Rows are points. Each copy is the shape, with its points in the same order, stretched, turned, moved and blurred by noise. Say if it was mirrored as well.
In the rows, zero is written as 128.

Shape, 6 rows:
[[125  99  76]
 [141 124 156]
 [152 101  90]
 [123 182  77]
 [ 60  95 139]
 [110 195 139]]
Copy 1:
[[ 79  87 148]
 [152 134 136]
 [ 98  99 168]
 [ 58 165 141]
 [123  87  67]
 [103 198 106]]
Copy 1 is: mirrored
Copy 2:
[[114 108  72]
 [150 124 146]
 [135 114  71]
 [ 79 165 109]
 [ 90  61 155]
 [ 89 165 172]]
Copy 2 is: only turned
Copy 3 (6 x 3):
[[102 125  59]
 [141 108 139]
 [125 107  63]
 [134 197  72]
 [ 53 137 150]
 [137 195 140]]
Copy 3 is: only turned
Copy 4 (6 x 3):
[[143  87 110]
 [115 152 170]
 [155  98 137]
 [156 165  93]
 [ 64 108 110]
 [115 204 122]]
Copy 4 is: only turned

Shape, 11 rows:
[[124  82 192 128 163 131]
 [107  93 137  88 148 167]
 [ 86 100 114 124 165 132]
 [197 129 110 124  71 185]
 [ 55  41 112 132 134 120]
 [203 185 121 130  90 148]
 [131 131 137 146 111 143]
 [133  82  84 111 152 132]
 [ 82 136 112 106 115 137]
 [195 186  87 152  92 188]
 [129 148 190  94 114  75]]
Copy 1:
[[123  89 166 132 154 172]
 [ 78 124 151  99 120 167]
 [ 55 120 141 122 142 119]
 [161 167  73  84 103 151]
 [ 43  62 150 119  95 104]
 [171 197 104 103 140 130]
 [124 145 133 135 120 136]
 [ 78 110 109  88 137  99]
 [ 61 168 159 119 110 126]
 [151 203  58 113 119 141]
 [155 157 222 116 142 117]]
Copy 1 is: only turned
Copy 2, 11 rows:
[[ 88  58 176 114 132 124]
 [ 96 120 166  74 161 122]
 [ 99 106 112 105 170 130]
 [180 182 216 128 133  74]
 [ 50 102 100 107 181  78]
 [209 163 183 141  94 114]
 [129 135 155 145 124 110]
 [142 113 130  86 189  94]
 [110 158 113 102 133 120]
 [213 200 191 156 135 123]
 [124  89 129 103  52 123]]
Copy 2 is: mirrored
Copy 3:
[[140  79 159 155 113 115]
 [135  82 118 102  94  90]
 [111 110  94 131 142  72]
 [171 185  99 118  43 162]
 [ 69  52  79 163 132  86]
 [181 224 130 108 100 165]
 [134 157 136 143 106 117]
 [155 111  70 125 128 121]
 [ 92 142 106  91 129 101]
 [176 246 104 118  58 138]
 [120 128 186 106 160 160]]
Copy 3 is: mirrored

Shape (13 x 8):
[[181 127 171 171  58 156 114 162]
 [135  85 149 156  69 148 133  92]
 [136  82 144  80 119 166  99  67]
 [ 87 118  73  75 149 110 169 128]
 [167 133 147 107  79 118 105 163]
 [112 168 107 153 154 120  75 115]
 [117 154 172 152 131  99 136 139]
 [113 139 113 109 165 198 102  69]
 [ 98 135 162 114  92 133 118 113]
 [154  61 100 172 159 156 161 173]
 [ 78 162 101  83 161 120 131 180]
 [ 97  79  89 147  77 154 160 135]
 [160 157  56 120 115 137 148  68]]
Copy 1:
[[120 148 172 170 132  93 167 208]
 [ 89 144 180 118 121  57 141 127]
 [127 167 187  84 108 100  71  99]
 [105 123  45  95 125 142 101  70]
 [143 140 126 139 107 114 118 182]
 [147 112 122 218 120 140 104  94]
 [146  91 134 152 132 135 167 124]
 [124 186 174 150 125 157  84  64]
 [106 118 159 120  82 129 120 122]
 [ 93 140 107 148 249  88 139 138]
 [118 103  61 143 124 199  95 116]
 [ 34 131 110 119 142  77 127 131]
 [126 210  87 143 102 101 128  57]]
Copy 1 is: mirrored
Copy 2 (13 x 8):
[[172  84 163 146  31  81 128 151]
 [157  65 135  89  79 113 160  94]
 [157 122 116  35 115 144 114  80]
 [ 77 134  86 100 197 159 138 146]
 [148 124 125 113  86  62 109 172]
 [ 88 149 138 154 150 113 101  83]
 [114  80 185 144 146  89 111 135]
 [112 166 144  89 130 195 108  64]
 [101 101 162  77 117  99 129 119]
 [149  58  89 181 105 182 108 140]
 [ 47 154 134 125 170 140  95 172]
 [ 98  81  88 116  93 156 170 122]
 [150 181  96 124 153 160 181  90]]
Copy 2 is: only turned

Shape (15 x 11):
[[181 169  92 118 113 117  77  90 105 105 158]
 [112 167 129 198 121 113 129 112 134 126  93]
 [158 140  97 165  85 126 172 153 121 112 160]
 [163  94 158 133 156  86  93 108 142  94 205]
 [ 99  69 148 105 142 174 160 104 213 197 142]
 [106 182  79 159 123 107 158 132 110 132 143]
 [132 173 111 131 148 155 126 155 141  81 131]
 [191 107 126  91 177  58 120 111 116 110 146]
 [118  67 171 103  87 176 173  98 188 227 134]
 [ 74  44 107 119  96 172 184  65 200 156 118]
 [212 157  80 154 166 104 126 131 103  99 135]
 [128 103 174  84 105 135 198  63 230 155 143]
 [118 149 104 150  70 124 134 170 123 100  74]
 [102  85 178 110 122 183 192  74 130 146 127]
 [ 94 159 105 116 112 107 140 144 111 126 131]]
Copy 1 (15 x 11):
[[196 171 168 141 111 135  85  78  97 112 137]
 [134 161 163 180 153  87 119 133 157 103 113]
 [185 140  88 155 146 117 131 134 133 131 134]
 [199 106 198 119 125 125 140 108 134 121 196]
 [ 88  84 154 156 157 207 179  65 200 174 141]
 [150 180 112 165 129 107 158 125 115 113  89]
 [165 198 133 135 172 152 150 115 131 104 134]
 [176  92 182  89 146 105 151  82 100 115 134]
 [ 81  66 133 156 141 190 130  83 211 212 144]
 [ 66  77 110 170 117 171 166  41 215 126 152]
 [227 142 144 145 179 108 128 101  73  89 111]
 [117 125 148 145 152 129 164  24 227 177 162]
 [146 166 102 127 149 119  92 157 168  96 101]
 [ 66 115 130 153 173 154 137  80 167 177 193]
 [116 164 114 118 124 129 156 126 137 124 116]]
Copy 1 is: mirrored
Copy 2:
[[140 163 112 136 141  76  68 105 100  64 148]
 [128 136 115 183 132  92 126 138 157 157 104]
 [121 184  94 143 138 139 130 124  87 142 146]
 [148 105 129 151 187 151 104  57 105  86 172]
 [203  97 115 122  73 183 179 111 177 122 199]
 [ 87 156  91 150 143  76 139 149 125 139 152]
 [122 161  79 121 166 126 115 140 162  89 113]
 [164  87 110 104 175 105 126  73  64  76 142]
 [213 126 161 118  42 187 185 109 140 139 194]
 [152 100  83 140  19 187 172  88 160 130 176]
 [166 146  69 147 178  89 105 134  70  90 124]
 [192 142 107 109  76 152 205  36 167 105 167]
 [103 162 111 107 115 129 101 139 129 157  76]
 [144 123 145 155  70 179 204 117 134  89 150]
 [ 82 140 120 107 134 105 131 130 128 126 140]]
Copy 2 is: mirrored
Copy 3, 15 rows:
[[138 194  67 110 117 135 125  84  94 113 146]
 [ 98 175 153 169 111 121 123  74 147 142  81]
 [138 199 131 170 123 130 188 157 131 124 124]
 [172 129  96 134 194  83 139  85 136  66 184]
 [156 110 179  77 199 152 137 133 203 164 109]
 [ 63 197 122 142 124 112 162 117 109 150  99]
 [ 94 181 119 133 153 155 127 113 119  67 103]
 [161 123  71 121 179  74 144 102  82  95 103]
 [186 112 204  90 154 166 143 144 182 213 118]
 [140  95 157 100 142 184 206 109 206 177  87]
 [146 205  62 166 165 123 127 112  89 115  89]
 [204 142 184  60 166 133 194  88 179 141  93]
 [ 95 154 150 166  57 148 133 148 117 105  61]
 [151 108 192 139 182 183 185  84 130 161 113]
 [ 74 146 145 114 116 120 162 129 106 123  92]]
Copy 3 is: only turned

Shape, 16 rows:
[[ 69 203 150 178 155 152 187 123 113 180 133 172]
 [ 64 170 175 101 103 101  99 169 192 179 147  93]
 [166 105  99  88 126 151 177 148 188 190 133 113]
 [176  94  90 130 116 123 101 153 147 108 131 160]
 [ 69 138 185 187 142 125  80 148 106 145 147  64]
 [120  91 140 146 149 125 186 108 135 138 130 143]
 [111 103 140  74 174 149 138  92 130 149  46 175]
 [182 133 109  80 173  75  91 106 192 143  99  65]
 [156 134 179 125  74 125  97 174 110  93  97  82]
 [152 126 119 148 153 130 136 195  88 111 153 124]
 [138 121  98 143 100  93 140 195 175  75  59  95]
 [ 90 100 121 178 172 161 135 138 200 138 110 156]
 [182 111 131 149 111  82 112 178 172 138  80 102]
 [115 151 163 164  90 155 133 184 132 132  95 106]
 [110 192 157 108  70 165 163 179 199  95 125 129]
 [ 78 110  78 137  80 171 128 115 157 186  89 159]]
Copy 1 (16 x 12):
[[187 148 123 105  30 130 144  98  66  92 125  66]
 [108 192 224 126  94 128 137 153 156 155 134 118]
 [135  64 137  85 122 115 139 133 141 190 200 108]
 [116  81  88 106 169 110 148 162 124 155 132 180]
 [158 161 211 160 144 156  97 116  94 122  74 128]
 [160  69 139  98 120  88 130 105  92 117 147 145]
 [147 124  98  48 101 104 111  28 158 145 131 158]
 [ 88 133 151  97 195  65  72 112 201 176 112  99]
 [110 157 159 102 227 133 183 131 140 109 111 164]
 [119  92 113  99 166 159 121 145  54 114 141 139]
 [ 46  95 135  86 174  94 200 119 116 144  79 137]
 [151  61 132  91  58 118 127 130 113 157  66 130]
 [103 125 149  82 201  82 161 143 124 185 102 135]
 [138 137 157  99 138 147 193 119 105 122 102 122]
 [ 90 121 153  88  95 137 234 178 162  81 130 115]
 [161 116 118 146  68 130 178  79 143 194 140 144]]
Copy 1 is: mirrored
Copy 2:
[[ 47 195 106 122  89 119 127 110 161 159  58 161]
 [ 70 222 200 116 123  72 163 149 125  85 162 116]
 [145 141  68  78 125  86 171 118 136 174 188 100]
 [156  78  90 115 105 123 118 135 142  83 180 155]
 [ 62 166 204 200 149 132 134 125 124 112 100 100]
 [101 110  89 118 122  80 108  96 141 143 103  91]
 [126 115 107  35 131 138  98 121 219 131  83  83]
 [161 142  91  91 235  90 111 162 145 120 192 135]
 [172 108 218 118 129  99 173 158  94  83 104 147]
 [ 92  72 117 135 125 138 164 121 110 108 127 156]
 [148  82  99 137 129  65 190 216 117  65 104 125]
 [ 81 120  76 174 114  98 134 114 229 117 119  92]
 [140  91 125 130 137  63 136 199 129 130 151 144]
 [125 137 178 147  92 100 194 162 135 120  85 132]
 [145 174 153 103  91  53 230 130 134  54 110 174]
 [149 186  89 106  35 150 132 145 167 137 127  70]]
Copy 2 is: only turned
Copy 3:
[[ 62 144 107 140 185 246 160 168 127 121 183 150]
 [144 188 141 199 165  91 101 201  93 178 118 155]
 [197 100  91 128 133  82 171 181 133 127 130 117]
 [156  97 117  90  94  74  99 104 130  95 139 145]
 [ 92 171 156 167 197 144  84 126  65 145 118  99]
 [107  97 138 101 160 119 159 129 108 131 152 140]
 [146  96 183  61 156 139 147  85 178 171 110 175]
 [185 170 104 132 140   7 146  71 105 174 120 154]
 [148 185 199 122  84 104  87 115  89 139 116 109]
 [113 127 144 140 125 117 124 110 121  53 153 104]
 [144 151 143 140  59  71 130  86  83 126  50 164]
 [121 101  90  92 177 145 126 143 123  98  94 154]
 [189 134 129 128  93  79 132  89  62 117 107 170]
 [135 164 154 130 117 171 117 154  94 126  98 122]
 [119 207 128 127 102 127 105 221 140 125 113 154]
 [156  71  89 106 126 169 103 139 162 182 113 125]]
Copy 3 is: mirrored
Copy 4:
[[ 75 147 184 125 101 152 111  64 137  91 206 174]
 [ 63 234 126 133 147 145 111 137 144 101 193  94]
 [112 170 119 113 117  77 194 150 138 129 118 182]
 [142 114  71 131  96 117 112 142 121 129  94 137]
 [108 128 119 126 164 198 114 112 101 116 218  54]
 [120  93 174 119 132  86 129 117 133  88 134 139]
 [116 150 192  69 179 102  49 109 159 160 126 177]
 [191 198  91 132 158  75 125 121 155 138 137 123]
 [141 139 133 165 142 209 109 160 120 155 118  80]
 [148 106 104 131 122 175 142 119  42 108 117 135]
 [145 138 111 145 156 167 130 130 172  84  69 121]
 [111 107 115  84 138 125  96 137 178  71 174 151]
 [140 138  88 180 155 126 135 150 157 121 111 136]
 [100 143 135 147 136 213 125 139 146 126 153 122]
 [111 197 153 138  82 195 108 171 178  85 139 130]
 [ 40 152 121  80 111 115 126  99 196 161 136 155]]
Copy 4 is: only turned

Shape:
[[136 122 126  99 178 164  62 138 150 114 148 168]
 [173 107 111 144 118 109 193  94 134  65  97  97]
 [167 126  72  49 153 131 128 160 120 169 126 172]
 [ 79 121 166 119 147  94 146 187  59 144 191 129]
 [116 171 108  81  72 131 132 136  89  94 123  96]
 [172  84 111  82 115 157 155  99 142  85 107 120]
 [146  97 142 130  88 141 166 136 190 144 155 201]
 [138 137 132 115 208  88  78  97 214 104  90 150]
 [179 159  75  41 159 167 112 132 136 106 140 210]
 [ 35 102  94  97 129 110 121 187 126  81 120  86]
 [178 140 113  89 101  98 135 160 165  80 118 145]
 [150 162  57 166 121 165  85 139 146 182  74 138]
 [151  96  67  84 126  94 127  65 103 184 140 195]
 [162  96 137 139 132 155 110 138  81 155 208  88]
 [132  55 123 161 147  74  73 108 120 103 108 127]
 [124  81 153  97 133  66 156 166  66 124  95 134]
 [110 140 198  62 140 114 162 155 144 135 135 136]
 [133 139 112 168 144 163 125 104  83  94 128  88]]
Copy 1:
[[ 98 126 130 101 174 180  76  88 126 108 177 151]
 [133 192  67 113  61  73 101 160 122  85 109 117]
 [179 122 131  50 140 214  60 161 130 116 142 162]
 [178  89 179 111 150 122 137 151  36 150 163 154]
 [192 199 106 124 126 172 134 176  86  90 151 108]
 [128 159  74  67  80 158 102 127 132  70 146 100]
 [137  92 125  86  69 146 134 160 200 169 176 132]
 [116 188 142  97 165  82  47  64 179 102 122 157]
 [119 172 114  53 145 226  79 176 143  84 187 188]
 [174 103 118 111 211 112 144 141 103  68 111  69]
 [159 176 119 110  96 127  62 186 161  91 184 116]
 [136 136  91 171 144 199  59 131 170 158  65 143]
 [210 119  88  46 114 194 111 122 130 139 141 222]
 [127  99  85 119 115 168  81 109  34 163 185 111]
 [152  97 101 146 131  96  68  56 123  88 142 155]
 [208 108 182 105  94 120  95 130  93  78 126 160]
 [174 162 205  56 108 127 123 130 113 128 159 114]
 [ 98 173  69 158 129 134 115 122  59 109 103 135]]
Copy 1 is: mirrored
Copy 2 (18 x 12):
[[120 101 140 152 166 131  97 186 133 149 154 147]
 [130 101 107  87 117 126 139  74 163  71 127 116]
 [147  91 122 147 132 141 105 123 150 183  82 202]
 [107  55 133 200 111  93 192 120  71 174  94 125]
 [153 132 112 175  91 152  99  73 104 118 118 107]
 [122  98 123 112 129 181 117 102 174 112 124 120]
 [ 74 146 142 128  93 131 169 155 172 141 126 175]
 [133 126 186 120 207  68  90 152 169  90 154 156]
 [138 106 134 148 142 185  79 133 133 151 157 218]
 [ 91 101  94 231 152  99 105 114 122 103  71 109]
 [136 111 144 140  93 141 101 133 148  72 110 158]
 [154 178  60  95 129  92  92 156 145 161 107 166]
 [110 102 132 113 102  83 110  78 192 243 131 181]
 [165  67  95 147  96 136 171 157 137 180 133  87]
 [ 90  69 127 106 127  43  95 146 159 149 125  86]
 [ 90  46 149 127 107  93 145  91 101 150  55 121]
 [123 108 199 175 146 150 172 113 103 118  88 135]
 [152 109  72 118 140 119 134 109 111 129 163  97]]
Copy 2 is: mirrored

Shape (18 x 12):
[[162 147 192  83 101 107 156 135  83 164 101 173]
 [120 124  94 112 156  95 159  90 173 126 181 115]
 [129 163 148 119 139 111 146 143 138 121 137  91]
 [148 172  61 138 115  77 126 174 111 122 139  67]
 [138 186 137 100 143 114  78 103 142  90  56 145]
 [ 72 102 205 148 133 135 136 110 124 136  87 100]
 [119 128 150  79 222  90 173 113 163 129 135 139]
 [154 109 140 208 164 165 158 115  18 121 101  67]
 [100 193 153  60 117 122 164 106 203 115 102  92]
 [ 90 142 123  59  82 140 122 143 151 172 186 230]
 [168 155 176 174 160 134 156 192 134 127 129 166]
 [139  81  98 102 124 134 124 164 163  89 167 103]
 [124 147 117 134 127 182 138 174 127 149 125 153]
 [163 164 141  98 142 129  77 200 110 127 124 137]
 [171 201 115 101 120 120 118  98 173 217  95 116]
 [ 69 127 155  82 156 144 148 123 169 134 153 179]
 [112 105 134  78 136  52 174 144 112 104  84 163]
 [103 146 176  94 116 110 143 161 159  88 142 168]]
Copy 1 (18 x 12):
[[176 161 158  97  56 201 141  91 139 120 141 155]
 [131 123  92  74 196  83 160 145 113 171 114 116]
 [156 154 126 125 153 135 155 160 103 159 137 117]
 [195 117 103 151 133  51 112 151  52 161 153 104]
 [151 191 136 117 121 139 107 196  97  93  43 132]
 [ 94 161 169 191 154 173 175 147 134 153  92 175]
 [144 155  95  77 189 156 207 118 122 148  79  83]
 [194  80 136 220 194 169 163 147  71  93 111 240]
 [129 190 156  72 124 143 186 210 132 200 109 103]
 [ 71 116  78  45  29 157 112 122 150 161 150  96]
 [177 156  78 171 135 167 157 138 159  78 148 119]
 [121  84 136 120 168  83 148 168 112 131 143  74]
 [139  93  82 153  87 165 143 175 140 129 129 126]
 [164 127 117 140  97 165  89 147  91 105 132  74]
 [212 140 114  97 104 146  90 174 161 194  91 146]
 [ 68 140  89  86 119 174 178 146 143 156 102  97]
 [143 167 139 111  93 104 197  79  99 118 100  99]
 [ 92 187 123 102 103 143 169 143 127 120 146  89]]
Copy 1 is: mirrored
Copy 2:
[[136  77 162  75 139 125 173 151  65  56 112 157]
 [152 150 156 160 112  93 165  72 160 139 147  95]
 [129 128 129 130 144 134 152 149 118 104 117  91]
 [117 177 128 117 134 111 175 159  78 163  60  40]
 [139 129  97 103 102 167 115 114 136  61  20 126]
 [ 61  80 123 170 107 162  92 166 113  57 141 127]
 [128 121 112 149 177 107 186  68 191  79 129 166]
 [ 83 207 175 159 140 196 108 198  27  97 100 171]
 [128  85 123 139 133 172 169 127 193  92 105  50]
 [163  86 126  39  56  93 171 100 139 128 209 129]
 [166 123 115 133 161 110 156 200 109  79 109 177]
 [126 131 120 131 153 122 117  97 114 216 123 108]
 [144 131  97 108 106 166 166 179 116 131 139 140]
 [138 130  62  67 166 141 144 145  63 111  95 131]
 [201 103 101 151  60 154 226 107  80  67  81  78]
 [117  95 108 107 109 125 143  99 202  99 195 144]
 [ 66 100 172  93 149  88 156 119 161 115  78 151]
 [134  83 129  89 148  97 124 148 175 101 137 126]]
Copy 2 is: mirrored

Shape:
[[124 111 141 126  97 136 156 178 124  87 107 170]
 [172 113 126  92 123  99 148 126 131 140  94  51]
 [143 121 115 120 154  46 110 133 124 110 108  86]
 [124 169 109  49 154 105  96  69  94  93 152 108]
 [122  81 157 140 119 145 115 168  98 117 140 172]
 [122 138 152 109 150 164 167 161 126  73 117 190]
 [138  78 128  87 149  96 121 101 170 138 102 104]
 [167 107 120 123 155  88  96  99 139 123  55 116]
 [182  90 107 155 117  99 144  77 160 130 100 126]
 [123 108 130 144 105 142  91 170 127  78 114 118]
 [116 132 145 113 118 131 110 168 169 116 122 176]
 [133 121 144 125 116  61 130  63 129 163  66 115]
 [110 125 147 127 125 185 106 174 122  98  96 150]
 [176 173 126  17 117  86  84  83 100 102 132 113]
 [108 133 105 134 127 159 132 164 132 138 119 145]
 [ 89 102  84 112  91 155 142 189 143  93  96 152]
 [168 138 135 150 126  87 109 130 151 131 114  87]
 [120 169 156  44 118 104 114  66 121  66 145  84]]
Copy 1, 18 rows:
[[178 164 167 122  85 153 163 135 104 119 137 190]
 [136  90 195 172 175 113 124 120 164 153  84 112]
 [151  58 188 127 164  82 148 160 109 106 108 101]
 [ 76  97 209 105 142 117  65 119 108  67 103  53]
 [165 163 121  97  92 117 154 123 120 136 165 154]
 [186 182 138 129 105 160 104 128  70  82 142 166]
 [149  99 168 137 183  83 112 173 174  89 123 127]
 [172 113 157 138 155  44 153 167 138  71  72 117]
 [156 133 120 126 191 121 202 138 172  86 108 136]
 [134 155 164 145  78 111 169 183 112 128 145 150]
 [128 159 155 103 126 110 121 182 109 110 139 194]
 [121  64 155 125 161  67 155 105 180  79  68 150]
 [147 184 143 141  66 119 128 177 100 126 122 165]
 [ 67 130 246  88 167  75  57 112 137  75  68  69]
 [146 139 126 109  97 152 134 174 117 143 120 156]
 [185 154 169 134  60 179 148 204 127 120 139 183]
 [102 110 163 142 168  90 167 140 122 134 103 133]
 [ 53 101 249 154 159 110  69  97 124  56 135  83]]
Copy 1 is: only turned
Copy 2 (18 x 12):
[[ 77 140 107 147  95 100  85  95 161 100 123  86]
 [112 111 135  75 132 164 174 106 111  99 110 136]
 [142 121 153  76 119  86 147 128 112 100 144 149]
 [215 168 107 111 111  97 175  59 116 116 159 158]
 [109 163 120 142  85 103  40 111 135  88 109 125]
 [107 171  91 160  96  74  92  79 184 122  99  92]
 [149 140 175  85 135 143 132  80 148 101 125 131]
 [171  99 179 106 131 103 140 107 140  85 107 101]
 [129 111 183 149 171 136 153 106 157 113 103 134]
 [122  98 112 125  83  99  81 112 158  95 134 119]
 [125 161 122 130  99 105  92 118 168 113 143  75]
 [141 125 178 111 149 138 148  96  84 136 130  96]
 [125 123  85 131  89  99  59  97 157 113 110  79]
 [214 171 122 110  72 142 210  69 107  79 162 123]
 [116 138  84 117 146 113  68 113 157 121 135 109]
 [ 91 116 105 120 121 104  66  74 183  82 154  82]
 [131 112 146  97 121 126 148 160 128 121 130 130]
 [180 155 119 128  67 126 199  52 119 147 153 156]]
Copy 2 is: mirrored
Copy 3:
[[107 127 151 104 124 130 177 149 167 175 112 161]
 [170 161  66  64  78 130 102 119 130 123 106 106]
 [154 147 101 113 126 143 127 145  69 124 107 107]
 [ 94 156 163  77  93 105  99 144  61  69 154 145]
 [132  93 145 105 120 135 160 107 146 162 129 192]
 [ 81 154 190  99 118 130 145 116 163 188 140 155]
 [160 117 117  78 136 142  73 116 123 115  81 115]
 [130 146  88  85 185 150 106  94 103 129 108 109]
 [145 121 100  92 168 199 142  95 136  93 109 102]
 [ 96  93  90 130 118 146 154 155 127 156 124 160]
 [117 128 157 149 128 124 121 149 159 148  98 166]
 [147 156 108  87 161 116 137  64  98  82  73 101]
 [ 88 110 120 121 114 110 132 116 159 179 145 165]
 [ 99 205 138  52 101 113  88 164  92  65 118 177]
 [135 105 127 140 113 101 143 130 158 140 156 131]
 [116  80 136 119 139 102 160 189 167 158 130 132]
 [150 144  82 138 108 166 119 126 115 119 103 119]
 [ 65 172 148  71  61 123 108 147  70  76 100 152]]
Copy 3 is: only turned
Copy 4, 18 rows:
[[115 139 140 142  89 142 144 171 114 101 117  86]
 [ 93 163 176 105 123 200 117  59  95 123 119 129]
 [111 155 180 103 100 153 106  95 119 162  78 153]
 [164 130 135 104 129 176 188  89 115 233 109 150]
 [135 125 123 142 126 119 125 130 174 125 131  82]
 [157 127 125 111  94 159 169 186 134  94 119 102]
 [ 84 132 163  89  98 167 141  78 155 130 123 136]
 [118 110 199 136  93 175 103  98 142 125 121 163]
 [105 138 161 145  83 145 132  92 128  93 151 164]
 [101 122 114 154 124 144 108 124 107 141  94 121]
 [102 110 117  87 103 144 127 161 124 134 140 117]
 [ 91 155 221 132 110 175 123 104 156 155 158 157]
 [118  96 126 137 146 161 127 153 130 119 118 107]
 [171 130 145 101  89 198 152  67  81 239 144 130]
 [108 107 138 107 152 131 146 146 111 110 121 124]
 [ 79 101 135 128 104 129 164 171  81  94  93  96]
 [ 96 149 153 116 122 160  83  88 100 146 132 165]
 [132 165 118 116 110 209 177  96 109 240 114 144]]
Copy 4 is: mirrored
